Each row is a point. Two turns around zero, p and q, are shown by what they do to some points. Where does a point land after both, in the order given? Backwards means that the second turn is done in reverse. Each puzzle has new turns, and all numbers are rounded.

Turn p:
[ 21.5   1.9 -19.0] -> [12.3 13.4 22.3]
[-3.8  4.5 12.8] -> [-12.6  -2.2  -5.9]
[ 3.4 -1.4  2.0] -> [-1.8 -1.6  3.4]
[-11.5 -17.0  -2.2] -> [ 11.0 -16.0  -7.1]
[-9.6 12.0  6.4] -> [ -8.8   6.3 -12.6]
Turn q:
[ 5.4 -3.0 -9.9] -> [11.3  0.5  3.1]
[-15.5   8.2   9.6] -> [-16.9   9.0  -5.9]
[-3.1 14.9  2.8] -> [-10.5   7.7   8.3]
[ 13.8 -17.3  -8.0] -> [ 19.4 -13.1  -2.1]
[ 9.8 13.8  9.1] -> [-10.8  -5.1  15.0]
[-10.4 -16.6  -3.6] -> [  7.6   1.0 -18.4]
Where do these land?
p, then q: [-14.1  10.5 -14.9] -> [ 9.1  6.9 20.0]
q, then p backwards: [ -1.5  -3.7 -12.9] -> [ -2.6   1.3 -13.2]
q, then p: [18.6 -8.6 21.6] -> [ 10.8 -27.7  -0.7]
q, then p: [ 2.4 -7.5  1.0] -> [ 5.3 -2.8  5.2]
p, then q: [-6.8 -7.7  5.6] -> [ 9.2 -1.5 -7.1]
q, then p: [ 1.4 17.1 -0.4] -> [-13.7  -0.4 -10.3]

Turn p:
[-19.0   2.7   0.1   7.6   3.2 -13.9] -> [ -7.5  -3.8   6.2  16.2  -5.6 -15.0]
[  6.0  -1.4   0.9 -16.4 -12.2  24.4] -> [ 17.7  -5.2 -17.1 -19.9   0.8   4.9]
[  8.2   0.5 -13.8   1.3  -4.2   7.1] -> [ -1.7  10.6 -12.3  -4.8   5.2   3.1]
[ 8.6 13.5  6.6 12.5  2.1 -3.6] -> [ -4.8  12.2  10.1  -1.3 -13.1   5.2]
[ 22.2   5.3  -4.6 -12.7 -17.5   2.7] -> [ 15.8  17.2  -1.3 -18.8  10.3   2.8]
[-13.2 -16.7   8.1   8.2   8.4  -6.6] -> [ -3.1 -15.3   4.8  20.5   0.7   3.6]
[-12.8  -3.8   2.6  -0.5  20.2 -10.1] -> [-16.4 -15.7   9.5   8.1   1.6  -4.6]
Turn q:
[-19.9  -1.9 -15.0   2.6  22.8  10.7] -> [-20.6  -2.4 -26.8   4.5  -0.6   9.8]
[  3.6 -14.4  -0.6   9.6  -1.1  -0.3] -> [  0.3  -3.4  -4.0   2.2   6.0 -15.7]
[-13.1 -19.6 -24.4  -9.6  -1.1 -13.4] -> [-31.7   8.5  -0.9  -7.0  -6.4 -16.0]
[ 8.4 -3.5 15.8 -8.1 -6.5 -0.3] -> [10.9 -8.2 12.9  3.2 -7.8 -3.9]
[ -7.3  11.7  11.7   5.1 -11.9  -3.2] -> [14.7 14.5  2.8  5.4 -5.3  4.0]
[ 3.5  7.8  0.2 -5.4 -4.9 21.7] -> [ 11.7  -8.4  -7.8 -13.9  -7.3   9.1]
[17.9 -4.2  9.8  9.2 11.2  6.2] -> [  9.8 -18.4  -0.2   6.3  14.3  -1.7]
[12.9 15.8  9.8 -1.6  3.2 -8.3] -> [ 8.6 -1.1 15.8  4.4  8.6 13.2]
[ -6.0   8.2  -7.3  -1.8 -11.8 -13.1] -> [-3.7 19.0  8.2 -5.1 -1.6  1.0]
Where do these land?
q, then p: [11.1  2.4  7.4 -3.9  4.2 -4.7] -> [ 2.8 -7.0  4.2  3.0 -3.1 12.0]
q, then p: [-13.1  -9.9   6.4  -8.8 -12.4   0.3] -> [14.6 13.9  4.2  4.8 -0.5 -9.8]
q, then p: [-18.3  -1.9  -7.4  -9.7  -5.3  -1.7] -> [  9.0   5.6  -6.1  -0.3  -6.4 -18.1]
q, then p: [-11.8 -17.6  -4.4  -8.0  -5.7  13.8] -> [ 10.8   8.2  -4.1   8.1  14.9 -16.3]
p, then q: [ 7.5 16.0  8.8 18.1  7.7  1.0] -> [ 18.2  12.4  -2.6  -5.5 -15.7   3.2]
p, then q: [-15.4 -21.9  -4.5  -2.7   0.3  -6.7] -> [ -8.5  -4.1 -10.2  11.2  17.8 -12.4]
p, then q: [16.5 16.1 -3.1 -2.5 14.6  3.4] -> [ -1.4   1.8   0.1  -1.1 -24.3  13.2]
p, then q: [23.6 16.8 -3.1 17.6 -3.4 -5.5] -> [17.9 10.2 -0.5 -5.4 -8.9 25.8]

Turn p:
[ -8.3  -8.6  -7.2  32.3  -1.2 -10.9  -3.6  -5.9  -1.2] -> [ -4.4 -15.1  -3.8   4.0 -14.3 -17.7 -11.0  19.9   9.7]
[  2.5  12.2  10.2 -12.6  -4.1  -9.5  -3.0 -14.1   4.7] -> [-2.3 15.1  0.1  7.7 10.8 -5.8 10.2 -8.5 11.6]
[  5.7  -3.4  10.0 -12.9   5.1   3.0  -8.6  -5.7 -26.4] -> [-19.2   9.5   6.5 -13.2 -11.6   4.6  11.2 -13.9   0.3]
[  2.3  11.9 -14.7 -14.1  -9.8  16.9  -0.9  12.6   8.9] -> [ 10.2   9.6 -15.0  -2.3  12.3  20.8  -8.0  -1.4 -10.2]
[ 7.7 -3.0 21.8 -1.7 -5.9 -9.8 -2.9 29.1  7.0] -> [ 19.4   1.6  17.2 -26.3  12.8  -5.5   2.2   3.1   2.4]
[  5.9  13.7 -11.7  -2.0  10.0   3.6   3.7  -7.6   7.4] -> [  2.5   3.2  -2.3  17.4   0.9   8.7 -10.5  -8.9   3.4]
[  6.2 -17.4   4.1   5.7  -1.1 -10.2  -2.5  -8.7   7.6] -> [ -1.9 -17.0   2.5   0.5   2.4  -5.6  10.1   3.7  13.6]
[ -4.7 -11.3  -1.9  13.8  -1.2  -9.7  21.6  -7.6 -18.4] -> [-23.1 -14.1   9.0   3.9  -2.3 -16.8  -5.5   5.6 -11.1]
[-8.0  2.4 -1.7 -8.7  3.1 -8.4 -0.9 10.9  8.4] -> [ 9.8  7.2  8.8  2.8  5.5  5.8  3.3 10.3 -2.0]
[-9.2  3.5 -9.0  0.0  5.1 35.0 -2.8 -3.1  2.0] -> [  8.8  -0.1 -23.1   5.4 -16.3  11.7  -1.8  -9.9 -17.5]
Turn q:
[-16.5  -1.7  11.5   3.2 -13.5 -11.8  -0.2 -10.2  17.1] -> [ -5.6  -0.7 -20.0  -6.8   8.0  -2.7  10.7 -20.7  -6.6]
[ -4.5   9.3   7.6   0.1 -13.6  13.8  -0.2  -5.6  -9.4] -> [  8.3   3.1  -2.2   1.4  18.8   0.8  -4.2   5.4 -13.2]
[  7.3  -0.6 -14.7  -7.6  16.3  -4.4  18.3  15.3   8.0] -> [-12.3   0.8   4.2  -9.3 -16.6 -12.5  -4.2  13.8  18.8]
[ -4.6  -5.4  -2.9  -1.0 -15.8  -4.9  -9.5  -2.2   6.4] -> [  3.1 -11.2 -12.7   6.7   1.9  -2.1  -0.4 -10.5  -3.3]
[  6.5  18.4  14.1   5.6  -2.9  16.8 -12.2  12.6   6.5] -> [ 15.4  13.9  -6.4  -1.9  -9.4  -0.3  -5.2  10.0 -23.7]
[ 13.5  -7.2  -6.7  18.8 -11.5 -15.7  13.8 -13.2 -17.2] -> [  3.6 -17.0   9.4   6.5  13.4   1.9  29.8   7.6  10.6]
[  5.6  -9.6 -12.8 -11.3  13.0 -11.1  -3.2 -15.0  17.4] -> [ -2.1   2.5  -9.1   1.2 -10.5   6.7  -1.7 -13.2  28.6]
[-13.9  -1.8 -10.5  -2.9  11.5  -8.3  -4.6  -5.2 -11.7] -> [-12.5   3.8  12.7  13.1   4.1  -1.5  -3.3 -10.7   7.2]
[  4.6   8.7  20.5  -6.0  -2.1   7.2   4.4  20.3 -12.2] -> [  9.6   0.9  15.0 -16.7  -0.7  -8.8  -7.3   8.6 -19.7]
[  1.9 -10.2  -6.2   1.2  18.7  18.4  -6.6   3.0  -5.0] -> [ -7.5   3.9   9.1   5.9  -8.9  18.7 -14.1   9.7   1.3]
Where do these land?
q, then p: [-15.3  -4.0  11.1  11.0   0.1   1.2  -7.1  -2.3  -5.8] -> [-11.6   3.8  -1.5   3.2 -14.6  -6.9   1.0  -7.0 -10.6]
p, then q: [ 12.4  -7.1 -10.1   3.0  -4.2   8.6   5.5 -22.4 -12.4] -> [-21.9  -4.2 -10.0  13.9  11.7   7.9  -2.4  -9.6   2.5]
q, then p backwards: [  2.9  -8.9  -8.8 -10.2  29.8  -1.3   0.1  18.6  10.5] -> [  3.4   4.0  -5.3  16.9  16.5  -6.1 -17.0  -1.0 -25.9]
q, then p backwards: [-16.9   3.2  23.4   3.6  -1.0  -7.3   7.6  -7.8   5.6] -> [  5.7   1.4  14.8 -18.0 -14.2  10.6   4.7   2.0 -12.0]
p, then q: [-14.2   8.6   8.8  -1.9 -13.8   5.5  -3.8   1.0   7.2] -> [  4.3   3.7   8.4   5.3  -4.4 -15.7   4.8   8.7  12.2]
q, then p: [ 14.1  -1.4 -19.2 -18.6 -16.9   6.7   5.5 -21.5 -12.6] -> [ 25.2 -22.7  10.3   3.3  -7.5  13.6  -3.8  -4.4  18.8]
p, then q: [ -6.1   3.3 -13.5   3.3   4.1 -15.0   4.0  21.8  11.1] -> [ 10.5   0.4  10.3  -4.8 -21.4   4.6  -5.2   5.7 -17.8]
q, then p: [-1.5 -3.2 22.2  5.9 -5.7  9.6 14.1  6.0  4.3] -> [-10.8  10.0   8.9  -4.5   0.3  17.0   6.8  -4.3 -15.7]
p, then q backwards: [ -2.9  -4.7  -9.5   4.8   2.1  -8.2 -15.3  16.0  12.1] -> [24.4 -1.9 -2.8 -2.8  2.2 13.7  5.6 -2.2 -2.8]
q, then p: [ 13.5   1.4  -5.0   1.9   6.0 -13.5 -14.8  10.6  13.9] -> [ -8.6  -5.6 -15.5  -5.0  20.6  -8.9  -4.4   4.9   6.3]
q, then p backwards: [ 12.1  11.8 -11.8  -0.8   4.3  15.2   4.0 -20.4 -17.6] -> [ -2.5  11.3 -11.0 -10.4  -0.8 -23.3  -4.9   7.3  20.8]
q, then p: [  2.0   0.9  12.3  -2.2  -4.8  -1.5   0.2   0.5 -16.3] -> [ -3.7  -1.1  11.8  -5.6  -4.1  -2.2   6.7 -14.0   1.5]
